Every row gives one point. The points of each table are mixes of a few directions, plus a little noise. How many directions does each table use, and how many do they share? Where both have some left over, give the other angles between the two spaces (their principal angles), to ten degrees, smallest first.
In the rows, zero is written as 128.

First:
[[152 119  82]
 [119 117 169]
 [154 107  93]
 [ 89 170 168]]
Second:
[[142 151 249]
 [124 122  93]
 [124 121  95]
 [125 122 100]
 [130 131 148]
 [122 120  85]
 [129 126 128]]
Directions: first 2, second 1, shared 0; angles 30

First, 8 rows:
[[117  85 111 156 128 135]
 [134 154 138 112 128 124]
 [144 191 153  87 128 119]
 [114  73 106 164 128 137]
 [121 100 117 147 128 133]
 [158 249 176  50 128 109]
 [129 129 129 128 128 128]
 [107  44  95 183 128 141]]
Second (7 x 6):
[[ 96 150 162 135 117 185]
 [ 63 153 108 135 121 126]
 [122 135 148 128 124 156]
 [185  97 105 121 141  73]
 [122 142 174 133 119 192]
 [ 87 133  74 128 130  73]
 [217  87 128 117 144  90]]
Directions: first 1, second 2, shared 0; angles 80

First:
[[ 35  31 185 205 166 179 118 144  90]
 [149 150 116 111 119 117 130 125 136]
 [ 27  22 190 211 170 183 117 145  87]
 [187 190  92  79 104  96 134 118 151]
 [186 190  92  80 104  96 135 118 152]
 [195 199  87  72 100  91 135 116 155]
 [116 115 135 138 133 135 126 130 123]]
Second:
[[168 134 174 131 126 166 127 140 143]
 [103  93  40 136 121  88  63 185 146]
 [187 126 186 129 116 187 113 167 157]
 [ 58 115 103  71 107  95 173  62  77]
 [ 99 175 191 109 149 126 237   9  73]
 [167 113  89 176 138 129  49 221 179]
 [114 138 112 143 145 108 136 114 121]]
Directions: first 1, second 3, shared 0; angles 90

First (8 x 12):
[[132  97  71 149 117 181 128 119 109 127 136 150]
 [128 121 116 132 126 138 128 126 124 128 129 133]
 [125 145 159 117 134  99 128 132 138 129 124 116]
 [126 143 157 117 133 102 128 132 138 129 124 117]
 [133  97  70 149 117 182 128 120 109 126 136 150]
 [131 106  88 142 120 165 128 122 115 127 133 143]
 [119 193 249  85 151  17 129 146 168 131 112  81]
 [129 121 115 133 125 140 128 126 123 128 129 133]]
Second (9 x 12):
[[141 113 143 113 108 174 162 154 144  86 183 159]
 [126 130 123 124  95 119 140 180 116 113 148 115]
 [106 117 116 140  83 133 150 102 148 162  90 166]
 [135 128  96 120 165 119  92 119  88 136 133  89]
 [133 121 121 160 103 161 150 120 156 122 120 154]
 [135 164 172 149 168  91 114  80 167 146  81 104]
 [112 116  86  96 114 111 115 132  83 155 133 111]
 [116 113 129 153 171 125  87 172  91 108 114 148]
 [146 150 166  97 146 119 142  94 159 124 151 106]]
Directions: first 1, second 6, shared 1

First, 11 rows:
[[163 118 130 132 122 177  91 115 111 125 101 102  93 136 160  98 144 160]
 [140 123 135 104 145 130 151 104 131 107 149 129 127  99 120 133 105  90]
 [105 144 104 131  89  78 157 141 125 108 152 120 108 131 147 151 128 117]
 [160 127 106 148 120 149 158 117  92 122 109 117 119 112 125 143 144 180]
 [158 125 104 156  82 163  97 133  93 122  90  85  65 154 186 106 164 197]
 [180 128 101 141 154 167 184  93 127 103 113 154 108  80 119 121 130 166]
 [ 78 119 182  86 138  99  71 145 151 148 160 118 166 153 115 125 100  40]
 [176 122 105 154 137 163 176 110  82 126 101 123 136 100 100 155 145 200]
 [ 84 131 160 107 152 110  78 145 187 150 143 156 150 151 125  95 112  69]
 [ 77 144 132 123 145  75 142 148 178 140 153 175 165 132  98 133 114  85]
 [ 82 129 151 125 124  97  98 159 128 160 136 125 169 159 108 146 129 107]]
Second, 11 rows:
[[136 134 123 142 120 125 136 127 115 123 111 129 130 126 113 151 132 144]
 [ 96 134 120 144 101  96 132 162  91 168 121 114 181 152  95 192 133 158]
 [147 145 151 115 249 118 107  60 117 117 112 117  96 120 138  72 177  97]
 [107 108 151 139  83 114 149 161 157  80 169 140  97 138 152  73 153 111]
 [160 147 147 140 220 121 127  68 106  99  93 124  93 114 118  98 181 122]
 [142 107 106 119 138 150 175 121  96 141 157 111 141 107 139 122 137 165]
 [138 132 165 164  79 128 110 148 172  65  96 166  93 137 108 112 135 110]
 [136 109 121 102 120 179 103 137 146 173 131 135 169 120 123 140  72 132]
 [117 132  95 104 106 135 112 138 128 177 133 118 160 130 135 174  73 129]
 [100 115 151 143  45 119 120 183 175  94 148 153 116 148 134 109 119 106]
 [130 143  77  98 147 122 136 103 103 170 138 100 135 115 155 165  97 134]]
Directions: first 5, second 6, shared 3; angles 70, 90

First (11 x 32):
[[135 114 140 119 160 135 128 125 108 121 133 138 122 135 118 145 138 111
  116 138 136 132 123 132 121 119 155 137 145 125 136 100]
 [ 78 162 113 128 123  97  88 109 117 128 140 204 110 117 143  88  92 139
  119  96 130 152 112 101 102 117 163 139 111  98  93  75]
 [116 160 122 136  96 125 126 129 138 127 131 132 110 120 138 102 107 151
  139 121 114 129 141 125 133 124 108 127 114 126 111 151]
 [139  90 110 137 109 109 145 138 161 139 108  75 180 118 135 135 145 142
  170 125 113 145 119 146 123 171  94  91 102 141 149 174]
 [141 130 162 114 176 151 140 130  81  95 153 149  79 136 108 143 134 122
  127 158 116 150 143 155 111  99 174 143 157 120 133  96]
 [120 124 132 119 149 126 109 118 115 131 127 155 129 137 126 133 126 105
   99 126 149 126 112 114 122 117 156 145 141 121 124  86]
 [ 84 163  92 143  70  90  97 118 165 150 117 152 145 110 158  77  89 155
  136  88 125 133 116  99 126 143 101 121  87 118  96 140]
 [168  80 168 101 177 144 125 125 116 120 105  77 149 158 112 162 142  77
  104 186 145 151 108 170 119 112 151 157 175 153 160 108]
 [139 106 115 137 161 154 156 138 102 134 154 161 126 128 107 181 183 117
  108  96 152  63 138  82 151 139 144 105 132 113 142 106]
 [165 127 150 125 149 180 155 139 108 125 139 112 101 147 105 171 160 103
   92 146 149  66 153 117 168 103 123 145 164 141 143 136]
 [123 151 104 148  36  97 139 140 197 137 101  51 156 104 159  72  92 187
  199 128  78 163 143 162 131 163  39  97  78 152 121 238]]
Second:
[[131 103 136 114 167 130 136 119 127 121 121 131 136 154  96 142 126  87
   98 143 138 133 127 125  94 119 132 124 146 107 138 106]
 [118 145 133 146 118  74 125 120 145 126 124 146 124  80 170 129 166 208
  125 131 112 121 121 124 154 167 155  91 156  87 113 126]
 [157 109 149 138 124 162 157 135 116 120 134 118 122 130  98 139 142 118
  136 116 123 103 113 124 117 134 134 106 102 145 122 165]
 [105 105  72 124 120 116 108 141 136 156 127 120 179 130 146 128 122 112
  168  99 141 156 129 127 134 143 100 138  94 151 154 109]
 [159 222 219 155  70 153 152 117 119  80 139 138   7  91 138  83 115 220
  107 165  79  86 139 144 157 100 158 123 152 120  57 209]
 [132 125 104 110 137 178  95 144  99 157 137 121 139 156 136 148 123  70
  122 120 178 110 135 120 177  89 121 203 131 187 153  89]
 [120 108 130 115 158 119 124 123 115 117 129 136 136 138 115 125 114 107
  141 137 120 174 120 149  86 124 147 129 124 120 136 100]
 [104 104  81 123 133  97 128 125 167 148 111 118 181 145 122 129 119  98
  125 114 137 139 142 111 105 146  76 108 120 103 149 121]]
Directions: first 5, second 6, shared 3; angles 50, 70

First, 9 rows:
[[156 140 114 122 122 172 175 171 175 114 111 136 127 171 109 165 142 137
  106 101 180 139 108 103 141  93 152 160  92 145 114  79]
 [124 130 145 111 159 139 145 114 103 113 127 108 118 125  93 189 126 119
  134 149 133 150 136 163 120 142  91  66 121 119 106 127]
 [141 135 125 121 132 152 156 146 146 119 119 128 125 147 110 159 134 131
  119 119 156 139 121 123 133 113 133 131 108 135 116 104]
 [153 136 107 131 111 160 158 173 180 120 111 146 133 166 128 133 140 138
  109  98 164 126 105  92 143  92 164 183 102 145 126  86]
 [102 100 107 162 101  65  40 117 122 148 134 158 149  98 206   7 118 129
  154 138  37  78 120 108 125 148 147 182 180 114 174 174]
 [117 121 139 119 156 123 122 112 102 115 126 116 123 119 112 163 123 118
  144 156 106 138 132 160 118 148  92  74 135 114 115 137]
 [106 123 155 115 159 109 116  84  71 125 140 102 119  96 107 160 117 114
  147 164 103 142 151 178 111 164  78  46 144 110 116 160]
 [116 124 124 146  98  93  89 111 121 155 143 139 137 102 169  46 121 133
  129 119 103 103 137 107 129 134 151 170 154 128 158 160]
 [136 144 135 124 112 139 152 123 131 143 139 121 122 126 116 126 130 134
  109 107 170 137 141 116 133 116 143 142 115 141 127 125]]
Second:
[[130 129 125 129 128 134 131 132 134 127 127 129 126 130 131 127 129 128
  126 122 131 124 127 127 129 121 133 135 126 131 130 125]
 [154 140 106 134 125 183 157 160 175 124 121 140 114 149 161 121 140 128
  113  69 156  88 113 120 135  62 168 183 112 159 143  93]
 [139 133 118 131 126 151 140 141 147 127 125 133 122 137 142 124 133 128
  121 103 139 113 122 125 130 101 144 151 122 140 134 114]
 [105 118 147 123 132  79 102 100  87 131 135 117 141 109  99 134 118 127
  142 180 103 162 141 134 123 186  93  79 142 101 115 158]
 [147 137 113 133 125 167 148 150 160 125 123 138 118 143 151 123 136 128
  116  87 148 100 118 123 132  82 156 167 117 150 138 104]
 [ 83 108 166 117 135  31  77  72  46 135 142 106 154  92  70 141 108 128
  155 231  78 196 153 141 116 243  58  31 156  74 103 190]
 [117 123 137 125 130 106 117 115 109 130 131 123 134 119 115 131 123 128
  134 153 117 143 134 131 126 155 111 106 135 116 122 142]
 [148 137 110 133 125 173 151 154 166 125 122 139 116 145 155 122 138 128
  116  80 150  97 116 122 133  75 161 174 115 153 139 100]]
Directions: first 3, second 1, shared 0; angles 30

First:
[[140 123 151  93 149 135 139 146 133  93 114   7  94 150 134 183 147  89
   95  87 137 102 124 122  47  99 163 116 158 167 147  93]
 [167 156 131 104 135 110 112 144 156 117 125  25 139 152 150 186 142  67
   88  86 130  61 132 128  43 112 145 113 120 143 170  95]
 [115 149  71 149 116  86 123 108  94 141 132 190 189 154 117  78  92 138
  228 119 103 140 161 135 151 117  75 146 126 103 127  70]
 [118 119 128 125 146 128 156 145 116 100 124  92 118 151 132 129 124 120
  151 104 132 132 125 118  88 102 131 136 151 138 134  96]
 [107 108 141 127 114 152 119 101 116 147 123 186 102  93 103 109 132 174
  120 168 130 174 123 134 199 155 133 128 132 130  91 173]
 [125 134 126 114 107 134  99  91 121 155 123 154 126 105 103 128 129 146
  120 152 120 144 143 144 175 152 130 122 125 131 105 149]
 [ 97  89 155 166 135 167 162 151 129 124 140 218  93  98 132  80 130 182
  118 174 143 184  91 113 194 142 131 142 126 108  98 204]
 [160 145 147 107 133 126 116 143 162 122 126  45 124 134 149 182 150  83
   69 104 132  74 122 129  69 122 156 108 117 144 158 127]
 [124 136 103 166 111 118 125 123 125 153 144 235 169 117 131  74 107 156
  164 159 121 146 132 129 191 147  89 142  98  88 122 150]]
Second, 9 rows:
[[122 140 141 100 121 133  66 105 109 111  97  84 113 137  88 148 146 143
  159  95 113 105 160 128 139 169 131 138 172 171 109  78]
 [127 118 145 129 139 141 134 145 133 110 125 108 109 131 133 135 138 128
  117 119 134 122 117 120 114 130 139 131 138 137 130 133]
 [135 145  58 150 101  81 165  94 126 200 166 237 202 110 147  86  79 115
  139 186 120 169 135 159 161  84  87 108  53  59 140 159]
 [134 136  80 150 112  95 170 112 132 179 161 212 181 114 151  96  89 116
  127 176 127 161 124 149 147  88 100 113  67  70 142 164]
 [125  98 187 132 163 171 147 185 147  70 117  58  66 136 145 153 163 128
   89  98 150 108  92  96  82 135 167 139 164 159 134 141]
 [131 121 124 142 134 127 161 143 139 133 144 148 134 123 149 119 120 121
  111 145 136 139 110 127 121 107 128 123 106 107 139 155]
 [129 103 160 143 155 153 173 176 150  98 136 107  96 129 159 134 141 121
   86 125 150 126  89 108  93 111 151 130 129 126 142 163]
 [125 167  86  96  87  93  44  49  90 165 106 146 168 130  71 126 115 143
  197 122  92 122 195 156 183 165  96 129 142 146 103  61]
 [122 121 170 109 142 156  92 142 125  84 100  57  82 141 108 155 161 139
  129  88 129  99 131 110 111 163 151 141 181 178 117  98]]
Directions: first 4, second 2, shared 1; angles 40

First:
[[111 152  88 126 125 164 145 153 139 112  90 131 126 143  68 117 176 128
  170 107 127 105 137 140 155 157  84 157  79 152 126 162]
 [150  95 199 129 100  47 157 133 152 130 141 113 185  96 182 141  80 141
   12 181 121 111 120 155 119 114 158 106 160 105 146 113]
 [123 130 121 103 108 102 131 105 145 134 133 115 126 136 121 127 140 128
  100 125 127 126 151 147 120 144 102 130 137 140 118 161]
 [134 126 143 163 144 154 142 175 118 112 106 142 149 112 126 129 118 133
  147 140 126 113  97 117 150 115 152 132 103 115 148  93]
 [116 146  95 130 135 166 129 141 126 119 107 134 115 141  90 120 159 125
  176 107 130 121 131 125 143 142 104 145  97 142 125 143]
 [125 133 105 133 160 169  83 101  91 142 155 140  78 142 142 127 120 116
  196 102 135 168 123  88 109 108 150 118 149 123 114 102]
 [119 139  96 112 137 148  99  95 115 140 144 128  87 148 121 124 142 118
  169 101 133 153 143 113 113 131 116 127 140 138 109 140]
 [152  93 200 128 105  48 144 119 143 137 154 114 173  97 194 142  72 138
   18 178 123 124 120 146 110 107 168  99 174 101 143 105]
 [132 124 122 135 158 153  84  99  92 145 162 138  86 134 160 131 104 117
  174 113 134 170 118  88 104 101 163 110 161 114 118  92]
 [122 139 104 137 150 170 108 128 107 129 129 139 100 138 117 124 137 121
  188 107 132 144 122 104 129 122 132 132 121 130 122 116]
 [122 132 137 113  85  87 186 160 178 108  86 112 183 121  87 124 159 142
   58 149 120  74 146 184 157 167  78 151  89 147 139 181]]
Second (8 x 32):
[[124 135 121 130 124 136 141 144 136 119 110 129 136 129 107 125 143 131
  133 126 127 115 129 136 141 139 113 139 108 135 131 139]
 [116 146 108 134 118 150 163 173 149 105  79 131 152 131  71 119 169 135
  143 124 124  89 129 150 165 156  88 158  70 147 138 156]
 [129 126 130 127 128 126 125 125 126 130 132 127 126 128 132 129 126 127
  127 129 128 130 128 126 126 127 130 126 133 126 127 125]
 [134 119 138 125 132 117 110 106 118 139 151 127 116 127 156 132 108 125
  120 130 129 147 127 117 110 114 147 113 156 119 124 114]
 [118 144 111 134 120 147 159 166 146 108  87 131 148 131  79 121 164 134
  141 123 125  94 129 147 159 153  94 154  79 144 136 152]
 [133 121 136 125 132 118 112 109 118 138 149 126 118 126 152 131 110 125
  122 130 129 144 127 118 112 116 144 115 152 120 124 116]
 [153  90 172 115 148  81  54  34  86 178 231 122  79 123 248 145  40 114
   96 138 135 210 125  81  51  69 211  65 249  89 108  67]
 [118 143 110 133 119 148 159 167 146 108  86 131 148 130  80 121 164 134
  141 124 126  94 129 148 159 153  94 154  79 145 136 154]]
Directions: first 3, second 1, shared 1

First:
[[119 152 144 122 137 130 140 107 141 161 138 132 125 153 115 124 152 123
  140 100 134 143 145 119 110 109 146 145 121 144 130 131]
 [151 130  73 157 134 151 141 124 144 134 164 151 152 122 148  94 155 122
  124 147 136 112 144 151 158 131 108 122 143 102 148 158]
 [143  30 205 143 109 127  64 225  92  24  46  82 122  57 144 187  31 178
   75 235 101 160  94 125  98 172 119  66 140 106  76  11]
 [106 135 126  98 119  86 120 116 117 137  97 119 111 137 115 147 113 125
  134  88 122 117 107 106 121 127 131 140 112 142 124 153]
 [120 138 112 116 124 113 132 115 124 135 127 130 122 134 125 128 129 120
  136 106 128 113 119 124 137 127 125 137 123 132 134 153]
 [120 150 133 124 137 125 138 107 145 165 135 135 128 153 117 123 154 126
  136  98 134 142 147 117 111 109 142 144 121 140 131 140]
 [142 138 130 149 140 163 143 124 144 140 162 140 141 135 132 107 156 125
  131 142 137 141 154 143 129 119 133 129 137 124 135 117]
 [132 112 119 136 126 116 115 139 135 128 108 128 134 122 133 133 122 141
  113 136 124 135 130 120 118 131 123 119 129 117 122 128]
 [119 133 115 119 126 103 123 118 134 147 111 130 126 138 123 133 130 130
  127 103 126 127 127 113 119 122 129 135 120 130 128 150]
 [115 162 160  91 121 165 163 111  77  83 182 115  97 123 119 123 113  81
  175 121 134  85  91 162 181 141 134 147 128 162 143 115]
 [142 127  90 153 135 131 129 123 155 153 137 146 149 133 138 109 154 135
  117 131 132 133 151 129 127 121 119 124 134 108 137 152]]
Second (10 x 32):
[[128 130 132 127 128 134 131 126 125 123 136 127 126 127 127 127 128 125
  133 129 129 125 126 132 134 129 130 129 130 131 130 125]
 [128 132 132 126 130 135 131 127 124 123 135 127 127 127 128 126 128 123
  133 130 129 125 126 133 133 129 129 130 129 132 129 124]
 [128 119 116 133 128 110 118 132 139 139 108 131 133 129 129 132 128 139
  116 125 125 136 133 115 115 126 125 124 126 119 124 138]
 [129  93  81 148 126  58  85 140 168 172  51 136 150 134 134 144 127 173
   80 112 116 156 146  82  78 120 116 113 120  95 113 165]
 [127 146 152 117 130 164 150 122 107 106 168 123 117 126 125 120 128 105
  152 135 134 115 119 152 153 132 134 136 133 143 136 109]
 [129 139 142 122 129 149 141 124 116 114 152 127 121 127 126 123 128 113
  143 133 132 119 124 142 143 131 131 133 131 138 132 118]
 [128 132 131 127 129 133 130 127 124 125 134 127 127 128 127 127 128 125
  131 128 128 125 127 132 131 129 128 129 128 130 129 125]
 [126 160 173 110 131 189 168 118  91  88 196 121 108 124 123 114 128  88
  170 141 138 102 112 170 172 136 139 142 135 157 142  95]
 [127 157 168 111 130 185 164 118  93  90 193 121 109 124 124 115 129  91
  167 140 138 104 112 167 170 135 138 142 134 155 141  98]
 [130  72  53 160 124  21  60 146 193 197   7 142 162 135 137 153 128 198
   54 105 108 172 156  55  51 114 108 105 114  78 104 186]]
Directions: first 4, second 1, shared 1

First:
[[138 114  71 104 150 139  72 137 121 119 114  94  93 105 154 130 157 143
  103 121 169 148 172 149 151 133 123 121 102 116 139 163]
 [142 124 112 102 163 144  82 126 105 120 139 108 117 121 140 133 143 142
  143 117 143 172 170 150 142 120 108 139 118 129 125 148]
 [123 117  83 131 113 123 120 140 146 129 101 112 102 111 140 123 141 128
   83 132 155  98 124 126 138 141 147 108 110 114 143 139]
 [101 117  76 164  62 101 170 149 186 142  74 126 102 110 131 116 130 111
   39 145 152  27  73 101 130 157 180  83 109 103 155 123]
 [119 109  48 132 103 118 112 150 159 129  82 100  83  98 148 122 152 126
   51 133 176  77 126 128 147 150 159  93  95 102 154 151]
 [138 153 243 128 152 136 163  98  93 129 189 172 192 169  97 137  90 124
  228 124  59 183 117 122  98  98  92 171 174 162  94  91]
 [130 148 216 136 138 130 168 107 109 131 168 167 180 162 100 132  95 120
  200 128  73 157 109 118 102 109 106 158 166 153 104  93]
 [117 113  64 138  99 118 126 146 160 131  88 108  93 105 142 123 144 125
   60 134 165  77 116 123 143 149 158  97 101 107 150 143]
 [127 154 234 144 128 128 187 103 112 134 173 178 191 168  93 131  84 115
  206 129  59 149  92 111  95 106 107 159 173 157 101  83]
 [139 127 127 112 151 137 100 125 111 123 139 119 126 126 135 132 136 137
  145 122 133 161 156 141 134 120 113 138 126 131 122 139]
 [137 130 133 114 151 137 106 124 109 122 143 122 131 129 132 130 133 135
  150 122 127 160 150 141 131 120 111 140 130 133 122 136]]
Second, 10 rows:
[[151 115 116 118 141 130  96 147 135 128 142 108 137  86 123 141 132 110
  130 117 109 156 141 151 147 120 136 128 135 131 125 144]
 [147 117 109 114 144 133  93 145 129 127 139 106 135  88 127 137 137 114
  128 118 109 153 141 150 147 120 136 129 131 128 127 143]
 [114 135 119 123 127 126 137 115 115 127 110 136 116 148 131 114 134 150
  116 131 145 113 124 112 119 136 120 127 116 127 128 116]
 [106 143  90 111 136 128 132 104  95 123  90 130  96 159 137  95 146 177
   97 130 162 104 127 101 114 141 112 123  98 123 127 110]
 [ 95 146 108 124 123 126 153  96 101 125  92 143  98 180 137  96 135 173
  103 135 164  91 118  92 103 147 111 124 102 125 128 108]
 [127 128  52  87 164 133  82 120  86 121  93 103  92 110 135  98 165 176
   86 117 148 132 144 121 135 139 120 123  96 125 123 125]
 [116 136 164 151 106 125 164 122 141 135 136 150 137 157 128 129 112 120
  143 139 132 109 114 117 116 128 127 129 136 128 131 122]
 [115 134 244 197  65 120 216 126 185 143 173 179 174 180 122 162  71  71
  188 151 109 100  94 124 107 118 135 136 175 130 135 122]
 [131 131  44  80 170 133  74 122  85 116  89  98  90 106 132  99 169 181
   80 115 151 135 147 123 138 141 119 118  91 128 123 123]
 [177  98 231 178 102 125 134 182 212 141 225 125 210  64 108 207  79   7
  211 126  50 181 126 189 159  90 162 144 200 136 133 168]]
Directions: first 2, second 2, shared 0; angles 30, 70

First, 10 rows:
[[118 117 126 134 128 125 130 125 132 127 126 134 121 127 128 134 127 141
  112 135 122 143 129 140 140 126 136 134 124 128 137 135]
 [148 148 133 115 127 134 125 134 118 131 131 115 143 132 126 113 129  99
  162 113 140  96 125 103 102 132 110 118 137 129 110 111]
 [167 166 137 103 128 141 122 141 109 134 135 105 157 135 124  99 131  72
  195 100 152  66 122  78  80 136  93 107 144 128  94  96]
 [109 110 123 139 127 123 132 122 137 125 124 141 115 125 129 142 127 155
   96 142 116 158 130 152 151 124 145 138 121 129 144 143]
 [ 94  95 120 149 129 117 135 118 144 123 122 149 104 123 131 154 126 176
   70 154 107 182 134 171 171 121 158 146 113 127 157 155]
 [113 114 124 137 128 123 131 124 135 126 125 138 118 125 130 138 127 148
  104 139 120 151 128 146 146 125 141 134 122 128 141 141]
 [ 56  58 112 173 129 107 142 105 163 118 115 172  76 115 134 180 122 229
    7 182  84 240 139 219 216 115 192 165  98 128 189 187]
 [169 168 137 103 126 140 121 141 108 133 135 104 156 136 125  98 131  71
  196  98 154  64 121  76  79 136  92 107 144 129  92  94]
 [134 135 129 125 128 129 127 129 125 129 130 124 134 130 128 124 129 119
  138 123 132 119 127 120 120 129 123 125 130 127 123 123]
 [171 170 139 102 127 140 119 141 108 135 135 102 159 136 124  97 131  68
  201  95 154  62 121  75  76 135  90 105 146 128  90  93]]
Second, 9 rows:
[[150 127 126  90 118 187 153 173 130 159  99 119 142 116 121  92 116 108
  131  86 145 111 177  90 164 116  96  99  79 145 125 154]
 [165 151 103 142 136  84 132  91 121 153 144 161 135  67 152 156 109 163
  154 135 106 128 119 134  72 108 120 115 141  98 143 139]
 [173 152 103 128 132 104 140 107 121 166 134 157 140  62 150 142 104 157
  155 119 113 121 136 120  86 103 108 105 125 104 142 149]
 [163 148 108 130 132 106 137 110 122 156 135 152 138  76 146 141 109 152
  150 122 115 123 132 123  92 108 113 111 126 107 140 144]
 [157 134 120 100 122 164 150 156 126 160 108 129 141 101 128 105 112 121
  138  96 136 114 166  98 143 114 100 100  91 135 130 153]
 [110 120 137 130 127 134 121 132 130 112 128 119 123 153 121 125 138 119
  118 134 132 131 122 134 141 138 137 139 133 136 123 118]
 [ 67  94 163 124 121 167 111 160 138  78 118  86 112 219  97 105 160  87
   89 137 151 136 120 137 190 162 154 159 130 164 108 101]
 [121 134 124 160 137  71 109  83 124 111 154 144 120 120 141 163 133 154
  132 161 110 141  89 159  86 132 150 146 168 107 135 111]
 [ 47  92 168 146 125 137  95 138 140  55 133  86 102 236  98 123 171  94
   84 162 143 147  92 160 177 172 174 179 158 157 108  83]]
Directions: first 1, second 2, shared 0; angles 70

First:
[[138 133 120 154 118 112 129 150 140 146 117 134 129 115 123 118 135 120
  142 131 123 138 130 118 136 142 131 139 120 121 130 138]
 [156 125 112 126 114 153 124 162 141 137 108  99 113 113 111  90 120 116
  107 120 132 140 143 129 158 134 128 130 137 147 105 149]
 [116 132 121 119 140 176 147 140  79 163 144  78 160 113 113 149 113 149
   65 101 133 115 133 154 150  79 114 144 139 132 187 157]
 [152 127 115 133 115 143 125 158 141 139 111 109 117 114 114  99 125 116
  115 124 129 139 140 126 151 137 130 132 133 140 111 146]
 [134 121 127  90 132 170 124 123 122 109 129  98 116 133 121 113 112 131
   92 119 137 123 136 143 139 114 122 113 145 151 108 130]
 [ 56 144 170 178 154   7 137  50 116 122 168 246 169 163 182 227 169 149
  236 164 107 108  82 103  41 140 138 134  83  55 188  70]
 [148 121 123 112 119 141 117 135 150 107 114 120 102 130 123  95 123 115
  126 132 132 137 137 124 137 145 131 114 136 146  83 125]
 [112 132 127 123 139 154 142 128  91 151 144 102 156 121 123 153 120 146
   90 111 130 115 126 146 134  93 118 140 134 125 176 143]
 [158 111 123  71 120 178 108 128 155  78 110  95  80 139 118  75 107 113
   99 126 142 135 146 135 146 140 129  94 154 172  48 121]
 [107 137 142 175 129  47 128 106 144 133 133 200 139 138 154 160 156 126
  205 154 114 130 107 100  89 157 139 137  99  88 142 102]]
Second (10 x 32):
[[138 118 179 139 103 117 115 161 212 157 100 118 106 117 135 112 172 118
  156  95 130 107 147 121 118 112 101 138  54 102  92 104]
 [126 137 121 126 131 143 135 167 119 149 151  90 113 152 156 166 182 158
   50  74 151 106 156 165 149  54 144 140 119 165 127  98]
 [122 116 125  94 139 122 116  62 119  60 125 169 119 144 124 108  78 110
  178 182 121 144 102 107  99 188 134  93 163 127  94 124]
 [125 152  64 171 141  79 144 126  63 126 154 176 150 136 135 157 125 135
  134 166 119 160 113 118 137 159 176 138 183 142 169 142]
 [158 127 110 109 122 147 112 146 141  98 122 118  91 137 120  91 131 122
   98 135 134 139 149 126 151 141 142 101 158 166  77 121]
 [ 86 126 183 120 140 122 138 108 138 149 148 121 145 147 162 193 167 158
  124  84 136  82 125 151  93  59 106 144  69 100 158  87]
 [150 115  87 109 116 139 129 113 129  93 102 120 109 127 125  92  80  93
  156 141 140 162 112 128 139 176 149 137 160 157  72 153]
 [130 123 131 143 118 133 136 131 132 156 106 118 153  96 108 113  98 111
  160 129 121 136 114 120 131 146 110 153 113 101 150 165]
 [113 122 177  91 142 187 122 122 124 140 140  91 141 117 104 125 121 152
   77 114 122  92 143 138 127  82  83 101 115 111 166 128]
 [133 144 104 176 127  95 134 145 105 154 130 160 153 106 110 124 124 126
  148 161 108 149 122 104 137 160 138 136 145 108 177 157]]
Directions: first 3, second 6, shared 3
